Each point is reached from the start by the listed moves, each made once or not at all, plus a little noise. Say if it took an odd or an even number of moves. Then give how often each move was made.

Moves:
(1): [-20 -25  14 -17]
(2): [ 36  11  15 -11]
(3): [-16  44  40 -35]
Start: [-8 10 24 -2]
Points:
[ 11  67  82 -53] => even (0, 1, 1)
[-10  41  95 -62] => odd (1, 1, 1)

Moves:
(1): [  2  -2  -6  -4 -29 -32  19 -13  -2  17 -10]
(2): [ 34 -21  -6  -5   4   2 -38 -11  15  -7 -10]
(3): [  0  21  -1 -13   9 -11  -1   0 -17   4  11]
(4): [ 33 -14  -5  10  17  16 -10   9  16  14 -11]
(5): [ 14 -18 -27   3  13   8   6  17   6 -31   4]
(6): [  9  -4   5  -2  18  -3   1  14  28 -15 -24]
(7): [ 27   9   3   2 -13  -6  -1 -30  21  -1  18]
(8): [-22  -6 -15   5   8 -10 -10  32  13  -6 -18]
(9): [-24 -11  -5   2  17   7 -12 -22  -3  27 -13]
Start: [  1  -3  -1  31  21 -11 -13   4  -4  -5   2]
Points:
[ 43 -77 -53  44  95  12 -77  45  71 -25 -69] => even (0, 1, 0, 1, 1, 1, 0, 1, 1)
[ 35 -47 -45  48  77   0 -29  75  59 -44 -45] => even (0, 0, 0, 1, 1, 1, 0, 1, 0)
[-31 -41 -58  36  29 -36  -9  17   9   2 -34] => even (1, 0, 0, 0, 1, 0, 0, 1, 1)
[-13 -16 -28  34  73  -8 -46  23   9  33 -27] => even (0, 0, 1, 1, 0, 0, 0, 1, 1)
[ 87 -54 -50  43  51   0 -66  21  71 -35 -16] => odd (0, 1, 0, 1, 1, 0, 1, 1, 0)
[ 49 -27 -36  28  32 -42 -66 -31  41  43 -30] => odd (1, 1, 1, 1, 0, 0, 1, 1, 1)
[  0 -32 -54  37  84   1 -40  41  11   3 -26] => odd (0, 0, 1, 1, 1, 0, 0, 1, 1)

Moves:
(1): [ -7  16  -6 -12 -13   4  -8   8  -5 -10  -8 -14   3  11   2  -8  -8  -8]
(2): [ 24 -21   6  22 -10  -6 -19 -15  -4  -6  -2  -8 -10  -2 -16   8  16   0]
(3): [ 16  -3  -9  -2  10  16  30  -7  41  -5  24 -23  -7  13  -5  11  -7 -15]
(4): [  8  14  18   0  17  -4  -4  -2   6   6  -1  14 -12   2   4  13 -10 -15]
(5): [ 16  14   0   6 -28   7  24 -23   5   8  -5  -1  -1  16 -13  -3   2  24]
(6): [  8 -10   9 -16 -27  20 -15   9 -17   9   9   2  -6   1  -1   1   6   0]
(7): [  3  -5   0 -10  -5   9  12  17   1  10  -1   6 -22  12  -1   8   7  -3]
(8): [  2 -10  -7 -14  10   8  -2  -6  -7  15  -4  18  -9  -3  16   1   3   1]
(9): [  2 -14  -6  -5   6   6 -13   6  12  -7   7  -6 -12  -9 -26  -2  -5  -4]
(10): [-14  11 -10  -5   0   9  -5   0  -3   0  -1  15   1   3  13  -5  -1  -1]
(11): [ -3  11  -5   6  17  11   1  -8  10   8  -2 -15  11   0  -3   5  -1  -6]
(12): [ -4   0  -4   1   2 -17  -1  11   9  -3   8  -7  -4   0  -2   9   5   7]
(13): [-11  -2   6  -8   8   6  -7   3   6 -18  -1 -12  -1 -12  -5   1  11  -6]
(14): [-31 -13 -16  -3 -12   7   8 -17  -4 -10  11 -30  10   7 -14   0 -11   1]
(15): [ 10  27   0   1 -22  -9  11   2   6  26 -11  12  -5   6   8  -9   1 -11]
(16): [-12  10   5   9   2  -8  -4  11  27  -4 -10   0   4   2  10   8 -12  -5]
(17): [ 11  15  16  15  -5  -3  -8   7   2  -4  -4 -14 -17  -7  -2  -4  -9  -8]
(18): [ -7   3  20 -13  11  32 -24 -11   0   7   7 -16 -12  21   6 -22  -4 -16]
Start: [-14  -6  15  -4  -3   5   7 -15   0  -5  19   2  10   4  -7  -8  -7   8]
Points:
[ 24  -7  49 -14 -54  84 -21 -62  36 -15  56 -95 -55  55 -73 -12 -37 -33] => even (1, 1, 1, 1, 1, 1, 0, 0, 1, 0, 0, 0, 0, 1, 0, 0, 1, 1)
[-36 -20  12 -50 -33  31 -12  17   0 -10  44 -33 -33  26 -46  14 -25 -12] => odd (1, 0, 0, 1, 0, 1, 1, 0, 1, 0, 0, 1, 0, 1, 0, 0, 0, 0)
[-39 -22  11 -45 -53  53  25 -22  11   8  19 -18 -11  28 -15   7  -1  20] => odd (0, 0, 0, 0, 1, 1, 1, 1, 0, 0, 0, 0, 1, 1, 0, 1, 0, 0)
[-35  21  31  -9   0   8 -12 -11  45  -1   6 -14 -34  -6 -15  -1 -38 -39] => even (0, 0, 0, 1, 0, 0, 0, 1, 1, 0, 0, 0, 1, 1, 1, 1, 1, 0)
